Every row gives one point. The last column is the point's height on a tilted bowl or saddle (a function of degree 2), plus a little noise. Along how many of its main directions does it bend up, bend down or stay straight?
(in the rows, 100 means zero)

Points (12 x 3)
61; 114; 137
80; 96; 109
75; 73; 119
130; 126; 127
95; 135; 90
123; 162; 98
98; 132; 89
110; 58; 131
85; 98; 105
95; 133; 88
117; 158; 89
134; 61; 181
Directions: 1 up, 0 down, 1 straight

Points (18 x 4)
139; 108; 118; 99
106; 102; 74; 71
89; 65; 79; 94
144; 99; 142; 113
108; 143; 92; 84
131; 126; 129; 119
79; 75; 116; 134
113; 146; 92; 87
120; 78; 107; 78
87; 98; 73; 86
74; 132; 186; 127
137; 127; 82; 81
109; 131; 134; 115
140; 154; 115; 129
77; 87; 74; 103
163; 77; 78; 5
120; 104; 121; 102
132; 132; 142; 133
Directions: 1 up, 1 down, 1 straight

Points (25 x 5)
91; 116; 97; 107; 112
150; 72; 57; 119; 119
41; 92; 139; 144; 163
140; 50; 86; 143; 123
117; 125; 95; 143; 133
93; 63; 113; 82; 99
84; 84; 103; 150; 133
119; 61; 103; 71; 90
148; 69; 77; 66; 95
112; 60; 86; 88; 96
87; 154; 99; 75; 132
68; 73; 68; 135; 138
48; 59; 50; 93; 151
77; 100; 99; 76; 108
64; 155; 75; 139; 167
89; 97; 62; 88; 114
49; 99; 83; 121; 139
60; 102; 148; 127; 143
77; 84; 112; 106; 110
131; 109; 55; 69; 111
67; 51; 156; 110; 135
109; 131; 96; 77; 109
122; 71; 95; 116; 100
101; 54; 93; 70; 99
111; 69; 84; 80; 95
Directions: 4 up, 0 down, 0 straight

Points (43 x 7)
114; 90; 102; 78; 92; 31; 89
109; 52; 101; 84; 131; 114; 83
113; 48; 73; 104; 123; 115; 85
113; 92; 31; 121; 105; 139; 92
92; 115; 35; 88; 77; 129; 85
96; 88; 114; 102; 100; 70; 78
67; 33; 120; 97; 101; 106; 57
43; 108; 46; 126; 116; 112; 94
142; 105; 102; 93; 139; 104; 70
130; 76; 51; 72; 142; 86; 78
116; 115; 160; 109; 44; 50; 87
58; 77; 110; 51; 115; 100; 94
74; 137; 111; 77; 97; 72; 102
95; 105; 66; 43; 105; 130; 101
88; 53; 133; 104; 40; 97; 54
90; 90; 60; 136; 117; 102; 89
28; 80; 80; 153; 130; 101; 77
97; 90; 53; 120; 133; 61; 69
90; 66; 99; 95; 38; 113; 69
111; 70; 149; 89; 89; 89; 63
92; 106; 108; 128; 112; 82; 67
108; 55; 154; 73; 97; 93; 54
110; 89; 84; 83; 136; 122; 105
92; 72; 99; 85; 124; 134; 103
74; 103; 126; 105; 60; 152; 66
133; 113; 92; 83; 105; 116; 84
67; 131; 112; 24; 142; 112; 87
87; 58; 123; 96; 91; 110; 71
118; 153; 112; 109; 124; 116; 58
111; 92; 115; 131; 161; 83; 60
135; 112; 116; 24; 89; 32; 130
87; 82; 73; 15; 47; 71; 129
117; 91; 80; 85; 43; 89; 92
101; 133; 90; 79; 134; 126; 99
97; 97; 86; 92; 59; 53; 100
104; 174; 127; 116; 124; 83; 25
97; 72; 112; 113; 69; 85; 68
88; 27; 106; 123; 145; 83; 55
74; 96; 93; 124; 79; 90; 74
56; 128; 120; 127; 111; 59; 45
87; 26; 105; 113; 104; 110; 55
134; 141; 76; 86; 121; 91; 74
105; 87; 120; 144; 134; 114; 69
Directions: 1 up, 5 down, 0 straight

Points (65 x 9)
143; 103; 96; 102; 105; 110; 60; 85; 101
120; 118; 108; 116; 96; 80; 144; 71; 117
106; 89; 109; 80; 99; 152; 49; 101; 116
44; 131; 104; 116; 106; 58; 81; 111; 128
81; 93; 21; 97; 111; 45; 138; 87; 127
54; 102; 126; 112; 129; 77; 85; 73; 120
120; 125; 116; 79; 125; 97; 134; 155; 106
96; 86; 122; 104; 80; 70; 90; 120; 104
100; 108; 108; 120; 95; 41; 94; 118; 115
75; 109; 127; 121; 149; 73; 141; 77; 116
119; 89; 126; 118; 56; 55; 104; 112; 118
154; 77; 88; 86; 140; 100; 148; 138; 95
81; 106; 99; 76; 100; 179; 87; 123; 126
132; 133; 148; 82; 85; 166; 116; 128; 137
86; 123; 91; 127; 106; 95; 116; 101; 106
94; 40; 94; 65; 104; 24; 41; 85; 120
92; 134; 63; 111; 130; 120; 86; 27; 125
94; 86; 75; 71; 154; 131; 83; 86; 103
67; 106; 187; 64; 103; 58; 102; 72; 140
90; 100; 85; 119; 138; 102; 136; 101; 99
116; 122; 91; 69; 87; 97; 87; 81; 106
35; 163; 119; 147; 59; 92; 153; 170; 145
128; 87; 96; 53; 77; 65; 125; 149; 101
115; 106; 122; 92; 67; 71; 87; 105; 112
122; 113; 110; 66; 66; 137; 79; 111; 116
125; 95; 71; 74; 52; 74; 106; 88; 111
103; 66; 105; 96; 96; 106; 122; 112; 89
118; 68; 101; 36; 86; 74; 93; 66; 102
72; 95; 64; 64; 128; 137; 101; 122; 106
110; 66; 123; 129; 117; 122; 59; 84; 108
99; 89; 101; 140; 145; 133; 119; 97; 102
121; 96; 83; 127; 113; 13; 105; 70; 128
116; 67; 72; 78; 91; 123; 153; 110; 100
71; 122; 61; 126; 128; 125; 42; 94; 117
109; 88; 50; 99; 138; 132; 81; 82; 107
86; 117; 71; 161; 119; 59; 113; 157; 114
50; 132; 134; 70; 55; 91; 104; 135; 138
123; 90; 103; 142; 121; 119; 84; 147; 103
63; 123; 146; 99; 71; 67; 155; 100; 135
28; 90; 88; 93; 123; 109; 90; 70; 122
66; 91; 125; 126; 99; 114; 50; 151; 110
57; 117; 153; 110; 55; 171; 76; 29; 195
103; 137; 103; 101; 97; 140; 47; 47; 131
116; 93; 103; 115; 100; 108; 103; 126; 97
86; 180; 119; 99; 69; 155; 47; 69; 154
81; 85; 102; 114; 143; 95; 65; 85; 104
131; 106; 130; 86; 97; 82; 99; 94; 105
125; 134; 112; 174; 113; 99; 73; 123; 112
60; 75; 122; 73; 93; 113; 77; 189; 98
63; 106; 96; 154; 84; 152; 100; 123; 116
103; 91; 50; 50; 103; 73; 114; 118; 104
107; 123; 104; 74; 132; 119; 90; 111; 104
36; 101; 120; 117; 94; 91; 126; 73; 125
68; 81; 101; 143; 93; 97; 79; 39; 133
108; 105; 130; 82; 78; 81; 89; 129; 108
76; 79; 107; 93; 92; 60; 102; 134; 99
152; 137; 175; 144; 154; 103; 139; 87; 148
85; 89; 101; 88; 125; 70; 52; 92; 108
36; 105; 103; 60; 93; 121; 111; 88; 126
88; 116; 135; 102; 112; 119; 90; 138; 108
116; 65; 80; 109; 85; 57; 125; 88; 108
158; 36; 106; 43; 122; 83; 119; 142; 71
91; 105; 91; 92; 81; 87; 143; 101; 109
160; 83; 82; 135; 80; 125; 91; 80; 112
83; 129; 141; 71; 99; 83; 122; 79; 127
Directions: 6 up, 1 down, 1 straight
